Each row of a before or after table is a point. The points were changed in one or more steps. Then noise was added and the rows were shuffled. The steps act on columns, c1 being the first. Write out the steps. A step turns or swaps two columns, mirrors them in a line or flattens them onto one, adds a multiple of one to another, or multiplies or shifts one. Angles are multiples of 10 degrees, from the lower column toward the higher: turns from -170 to 170, lines from 10 to 170 but not 90. Use the fewest steps. Two steps may share a column if one is a turn and the other turns, adds or multiplies; they go together, in the order done. Otherwise the lowest column goes first.
In the rows, zero is written as 128.

Before (14 x 3):
[[180 109 114]
 [142 138 147]
 [148 137 147]
 [148 137 144]
 [122 149  63]
 [194 123 175]
 [178 149 159]
 [143 127 149]
 [122 133 120]
 [138 112 126]
 [150 114 168]
 [148 189 105]
 [131 213 137]
 [100 166 164]]
After (14 x 3):
[[161  79  82]
 [177  87 143]
 [ 82 118  82]
 [136  82 121]
 [116 108 127]
 [159 105 130]
 [138 184 133]
 [150 103 133]
 [128 139 172]
 [128 162  96]
 [209  99 121]
 [151 101 132]
 [182 120 121]
 [153 104 122]]
Steps: turn c1 and c3 by -40 degrees; shift c2 by -30

Before (9 x 8):
[[134 131 131 115 106 114 145 128]
 [128 140 124 118 105 114 117 122]
 [ 88 126 137 119 121 125 114 124]
 [142 128 139 120 129 157 125 124]
 [150 139 121 148 121 143 145 128]
 [123 123 120 113 139 172 117  98]
 [136 143 136 127 130 111 142 132]
 [144 126 138 148 126 128 136 109]
 [138  94 126 123 142 114 119 121]]
After (9 x 8):
[[157 118 131 130 127 115 120  95]
 [145 129 120 118 124 113 142 128]
 [174 142 134 147 127 135 136 116]
 [114 154 127 101 128 166 118 108]
 [ 10 127 147 120 131 121 114 122]
 [169 134 141 109 125 153 122 124]
 [152 131 124 130 128 111 143 143]
 [128 140 130 124 127 113 117 136]
 [196 134 111 143 128 148 146 136]]
Steps: multiply c1 by 3; turn c2 and c8 by 60 degrees; add -0.7 times c7 to c3; turn c4 and c6 by 20 degrees; multiply c5 by 0

Before (11 x 12):
[[124 124 148 115  86 116  91  55 193 156 153 199]
 [100 122 139 103 148 119 152 140 139 160 130 144]
 [121 194 111 113 123  96 132 137 144 171 130 115]
 [166 124 155 190 114 114 117 116 171 113 170  77]
 [140 142 149  95 120 137 167 145 116 119 165 108]
 [158 159 126 165 124 120 145 168 119 121 204 130]
 [157 114 122 107 123  98 123 103 123 104 108 171]
 [ 47 120 133  89 107 110 124 146 115  99 165 150]
 [137 135 118 177 105 155 125 130  87  84 136 130]
 [109  71 111  77 109 169 103 188  69  64 128 155]
 [ 99 146  74 131  82 108 149 119 167 124  93 156]]
After (11 x 12):
[[ 82 117 122 113  90 172 167 184  77 201 159 123]
 [195 118 120  83 125 122 145 174 143 138 174 164]
 [142 117 161 167 147 138 132  84 155 129 226 139]
 [142 182 166 125 153 170 174 161 112 150  78 141]
 [143 120 194 102 133 165 129 122 130 128 135  85]
 [ 89 139 112 103 116 142 135 128 142 158 104 169]
 [132  96 139 101 171 102 138 107 124 107 179 133]
 [126 137 139 184 121  83 149 125 153 113 140 170]
 [159 123 122 101 151 136 109 141 112 152 133 107]
 [ 94 101 117 184 115 178 140 102 114  72 175 124]
 [192 161  83  90 103  43 150  99 128 128 125 196]]
Steps: turn c1 and c8 by -130 degrees; turn c2 and c3 by 110 degrees; turn c4 and c6 by -20 degrees; turn c6 and c9 by -140 degrees; turn c5 and c7 by -90 degrees; turn c10 and c12 by -70 degrees; multiply c11 by 1.3

Before (8 x 20):
[[139 161 141 165 140 142 143 118 148  99 138 109 129 170 131 165 134 127
  165 115]
 [122 110 120 161 136 145 183 109 124 143 121 163 156 134 127 132 154 133
  117 176]
 [ 96 133 164 134 156 128 138 122  85 107 163 118 150 115 114 168 132  61
  107 146]
 [135 110 171 126 117 112 170 125 113 138 157 156  94 117 135 145 115 116
   85 118]
 [148 138 166 136 141 127 153  64 138  99 153 125 132 181 124 132 106 157
  158 147]
 [139 138 117  88 143 140 128 131 126 118 122 102 159 133 148  80 106 101
  114 100]
 [114 134 141 161 153 108 153 130 157 137 100 118  87 154 164  91 136 137
  159 129]
 [144 117 131 153 202 113 130 138 187 127 165 111 139 137 148 126 157  89
  129 142]]
After (8 x 20):
[[148 135 158 152 160 133 137 122  82 111 165 119 150 116 113 228 134  48
  107 144]
 [162  90 121 118 138 131 188 110 124 142 117 166 158 133 126 139 155 125
  119 175]
 [120 100 154 126 119 103 168 129 114 135 174 154  93 118 135 176 115 105
   86 116]
 [164 148 104 122 151 113 155 133 156 138 139 120  90 157 166  36 137 125
  160 130]
 [124 153 157 108 141 132 152  64 136  99 168 125 133 186 125 136 108 150
  156 148]
 [143 111 170 100 200 105 135 139 191 125 130 108 139 132 148 125 158  76
  127 142]
 [ 87 143 121 139 145 146 124 131 122 116 117 103 155 130 146   9 102  94
  114  99]
 [153 186 137 101 141 161 143 112 147 101 139 113 126 172 130 219 129 117
  166 119]]
Steps: turn c1 and c4 by -120 degrees; multiply c2 by 2; turn c2 and c6 by 20 degrees; swap c3 and c11; multiply c16 by 2.5; shift c18 by -10
